Each row is a point. The last column is the point's height on a tilted bowl or saddle (a function of degree 2), plus a little noise. Along how many of its main directions does it bend up, bend down or stay straight?
(in the rows, 128 means zero)

Points (16 x 4):
[[159 160 111 124]
 [ 92 124 131 115]
 [136 113 114 121]
 [ 97 151 205 184]
 [154 100 139 138]
 [103 126  92  80]
 [170 118  52 118]
 [124  86 120 134]
 [120  51 152 187]
 [135 137 168 139]
 [ 81 105 148 145]
 [148 119 124 127]
 [146  68 115 153]
 [ 88  72 176 200]
 [112 126 106  99]
 [155 141 105 120]]
Directions: 2 up, 1 down, 0 straight

Points (25 x 5):
[[201 112 154 135  82]
 [ 88  95  85 142 188]
 [111 122 121 118 148]
 [155  81 143 166 141]
 [ 85 152 167 196  85]
 [145 151  83 118 143]
 [143 114 118 149 149]
 [134 101 113 112 143]
 [195 157 194 153  75]
 [118  82  62 122 187]
 [ 98 150 141 111 120]
 [161 104 113 129 131]
 [142 155 121 155 127]
 [166 129 123 185 124]
 [ 86 112 121 132 157]
 [151 100 166 100  90]
 [ 94  50 114 140 182]
 [146 173 113  97 118]
 [ 95 144 113  84 134]
 [167 138 129 179 117]
 [119 105 125 121 149]
 [174 137 133 223  94]
 [159 148 145 119 109]
 [ 93 139 175 105  94]
 [138 157 168  86  85]]
Directions: 0 up, 2 down, 2 straight

Points (27 x 5):
[[104 169 175 116 159]
 [160  81 170  80 165]
 [159 163 115 113 143]
 [198 157 118 159 152]
 [161  99 145 116 140]
 [126 134  84 109 137]
 [129 132  98 133 135]
 [150 107 163  76 145]
 [169 206 131 141 193]
 [112 146 145 129 144]
 [134 138 134 103 135]
 [114 134  90 134 144]
 [123 168  82 103 159]
 [179 155  92 132 137]
 [153 178 160 137 171]
 [144 189 117 122 168]
 [124 108 160 162 140]
 [141 187 120 138 171]
 [124 118 166 116 140]
 [157 154 122 120 139]
 [ 62 121  81 146 189]
 [144 132 125 117 132]
 [ 65 144  90  97 182]
 [161 125 218  78 191]
 [209 153 129 152 160]
 [119 104  87 138 138]
 [ 72 156 171 124 158]]
Directions: 2 up, 0 down, 2 straight

Points (39 x 7):
[[ 82  99 170 102  89 140  76]
 [136 171  99  88 119 109 122]
 [125  84 127  84 133 126 123]
 [ 87 150 165  64  92 131 110]
 [100  90 111 139 133 103 113]
 [ 79 111 108 133 159 111 120]
 [111 118  91  76 133  75 128]
 [142 110 123 126 115 106 109]
 [135 104 125 110 154 135 126]
 [133 136  38  93 104 156 147]
 [138 130 174 119 191 155 138]
 [ 93 181 127 154  87 158  60]
 [145 144 152 134 159 119 115]
 [ 54 141  64  90 158 160 165]
 [171 167 110  32 160  72 145]
 [156 188 119  97 119 177  85]
 [ 75 109 102 131 185 103 127]
 [112 115 191  95 123 105  91]
 [148 162 107  89 204 114 155]
 [124 138 141  93 135 112 121]
 [119  96 104 113 113  84 110]
 [132 150 102 112  70 108 112]
 [129 182 162 100 145  91 122]
 [118 151 112 131  91 124 102]
 [163 150 191 105 101 178  77]
 [144 154 213 149  77 109 118]
 [124 102 176 151 137 180  75]
 [ 80 101  82 117  98 144 132]
 [112 114 130 145  97 112 104]
 [187 113 125 182 133 174  89]
 [118 130 120  92 112 125 121]
 [124 126  91 115  98  78 108]
 [136 222  95 178 153 132  16]
 [155 112 147 102  88 106  96]
 [150 130 164 139 118 110 105]
 [174 160 151 122 136 129 114]
 [ 53 104 103  72 135 101 157]
 [127 163 159 146  99 123 102]
 [157 153 131 123 144 141 110]]
Directions: 2 up, 2 down, 2 straight

Points (68 x 9):
[[124 129  78 144 141 134  91 127 144]
 [129 204 204 168 120 145 116 178 174]
 [ 70 123  98 136 137 149 154  91 148]
 [131 146  93 144 172  84  82 184 164]
 [129 142 152  78 106 148  96 140 131]
 [103 145 126 182 123 120 100 135 151]
 [141  92  82 122 164 109 100 156 155]
 [122 116 102 123 174 116 129 106 148]
 [157 165 102 138  77  89 126 126 156]
 [130  89 154 163 166 168 170 154 147]
 [172 131 124 145 165 106 102 121 155]
 [171  96 131 158 139  76 138 139 178]
 [150 165 161 185  83 114 131  87 169]
 [134 147 176 164 214  90 114 184 187]
 [147  87 157 143 136 116 114 191 148]
 [147 169 152  88 154 121 135 118 133]
 [144  81 137 141  86 121 144  82 152]
 [ 86 120  82 146 125  66 163 178 176]
 [155 178 100 110  95  92 156 143 140]
 [123 205 109 167 102 133  78 126 159]
 [162 141 132 154 136 120 109 100 145]
 [109 117 124 108 188  92 125 145 153]
 [113 128  97 144 114 142 182 155 157]
 [125 130 103 140 103 174 105 150 137]
 [109 122  67 123  85 145 127 116 151]
 [122  93 105 173 144 142 162 101 149]
 [128 160  97 174  89 138 213 116 187]
 [121 162 182 136 177 103 190 135 179]
 [112 120 164 144 128 103 180 136 164]
 [ 60 137 143 166 167 124 151 189 158]
 [160 120  99  97 124 118 215 171 174]
 [106 142 116 171 147  91 194  58 191]
 [140 152 106 123 109 139 156 136 140]
 [165 132 146 192 195 153 150 162 167]
 [163  97  93 120 107 114 145 157 156]
 [143 139 123 102 167 164  76 140 136]
 [141 121 152 134 151 144 218  97 181]
 [150 145  82 187 141 172 113 139 150]
 [148 122 127 132 155 142  71 103 133]
 [ 77 151 129 128 136 161 117 165 131]
 [127 192 127  65 150  97  80 143 112]
 [ 69  38 140 157 119  80 151 148 197]
 [142 154 157 123 128  97 126  72 142]
 [101 128 129 112 164 132 175 201 148]
 [162 128 185 153 143 149 118 126 149]
 [ 97 151 102 155 119 104  91 137 147]
 [ 97  87  52 130 107 143  96 121 159]
 [144 182 119 136 209 153  56 109 161]
 [ 77 144 106 165 143 132 135 119 148]
 [117 105 161 138 104 114 140 174 148]
 [123 139 128  84 110 172  57 112 137]
 [113 110 118 110 144 170 131 129 131]
 [145 112 177 170  78 139  68 159 164]
 [ 82 139  94 150 132 134 174 108 159]
 [115 144 155 148 112 127 157 186 145]
 [129 115 200 156 128 126 122 140 157]
 [113 148 124 180  96  99 118 209 165]
 [114 106 155  98 177 184  64 158 139]
 [144  67 139 173 180 180  90 127 104]
 [137 114  95 119 163 185  89 134 129]
 [186 140 106 156 121  95 109 130 167]
 [108 120 120 159 131 121 140 151 147]
 [122 118 107 144  60 100  99 168 165]
 [106 143  85  70  81 173 131 158 146]
 [100 169 132  77 123 162 180 176 133]
 [142 153 126 117  97 141 156 149 138]
 [135 133  97 183 132  32 178 129 224]
 [105  93 130 114 160 145 117 110 135]]
Directions: 6 up, 1 down, 1 straight
